Rows are points. To make a cloud, some directions were put in groups of two or more. Within a group, all points are equally far from the middle, so they leave a hole (a ring in 2 directions, a hollow ball in 3). The other directions are filled evenly. Then the cloud was stretched, turned, moved and blurred a little. Count the holes, and give their numbers of directions, smallest first.

Cloud:
[[30,17],
[-28,-18],
[-3,-46],
[20,-40],
[18,5],
[47,-7],
[-14,-19],
[21,7],
[21,3],
[-60,-40],
[-58,-40],
[-1,-29],
[29,-30]]
Holes: 0

Cloud:
[[-19,-27,-43],
[12,-7,-12],
[-11,-1,21],
[-16,37,-42],
[6,7,60],
[36,-28,-31],
[-15,12,-52],
[21,11,-17],
[-10,-37,-30],
[52,4,3],
[8,37,-16],
[-32,-1,29],
[41,-33,24],
[2,22,34],
[53,-22,10],
[2,-20,-5],
[-14,48,-15],
[-29,48,-42],
[16,-3,-47],
[-1,12,46]]
Holes: 0

Cloud:
[[-19,6,10,55],
[-23,6,-4,48],
[24,18,-28,33],
[6,-38,-10,-23],
[13,-42,42,28],
[16,-30,34,-29],
[-12,-38,-4,-19],
[38,-2,9,-34],
[33,-41,-11,30],
[25,36,28,-14],
[46,14,14,39],
[-23,17,-19,28],
[-2,36,46,5],
[41,-17,36,-20],
[-3,33,49,15],
[-31,-27,-2,-9],
[27,-46,-4,32],
[-25,5,-7,46],
[-8,-29,48,-18],
[51,-4,1,38],
[-11,24,-25,21],
[-15,25,54,11],
[18,-48,12,36],
[31,-44,6,34],
[38,-36,33,24],
[-13,-23,60,18],
[46,-31,5,33],
[15,-30,18,-35],
[-13,-29,34,-26],
[2,40,32,-10],
[-29,-31,-9,25]]
Holes: 2 (2, 2)

Cloud:
[[1,-33,-27,8,-29,-42],
[23,-20,-26,-5,50,-22],
[26,19,5,-12,8,-8],
[26,32,11,-4,1,5],
[26,19,32,-48,44,14],
[-4,-6,5,40,16,-10],
[60,18,-10,-15,39,-10],
[4,4,8,-22,-26,-15],
[-7,35,0,-26,26,-19],
[-25,41,-15,-24,-2,21],
[23,-15,-7,27,7,-5],
[-28,0,-11,-29,46,9],
[-48,14,7,-49,39,13],
[6,-18,26,-2,-11,25],
[24,-34,-9,2,12,19],
[15,-1,47,-4,-13,45],
[-33,-28,-2,11,17,-16],
[52,43,18,2,-29,-12],
[-36,-17,19,-3,13,-55],
[25,30,41,-26,-2,21],
[32,25,-41,14,23,-13],
[-20,-25,-5,-2,41,5],
[-33,10,0,31,-18,-13],
[17,-11,-35,-5,-21,-42],
[31,-32,-12,8,-28,-29],
[20,21,-24,-31,-3,-36],
[-28,19,-14,-3,-29,-42],
[-37,10,-18,26,14,12],
[-8,14,21,-28,43,25],
[-12,-7,-24,19,-3,-49],
[-40,38,-10,-46,-23,-1],
[29,-12,-3,-13,3,39],
[-20,19,-2,-33,-22,36],
[-8,6,2,47,-1,-17],
[38,-3,-27,29,-13,-26],
[36,13,6,39,18,-5],
[4,42,16,7,31,24],
[10,51,23,-12,-6,13],
[60,16,-15,-25,7,-39],
[-16,11,21,-4,-17,15],
[14,-12,46,-16,13,-10],
[28,5,18,-11,49,1],
[40,27,14,1,10,48],
[43,4,-2,-1,39,10],
[39,29,-24,12,31,-5],
[5,-6,-29,-7,11,-4],
[-37,31,-17,-24,-26,37],
[-32,41,-3,-19,14,35],
[-3,1,-5,10,12,19],
[27,6,-2,-7,25,9],
[10,5,43,19,-11,-15],
[-30,12,-10,-29,-28,-42],
[-19,21,7,-33,-18,-22],
[-25,-18,-21,-3,-19,26],
[-21,21,11,-46,32,-2],
[-40,-15,34,-28,26,15],
[5,33,29,6,-24,-17]]
Holes: 0
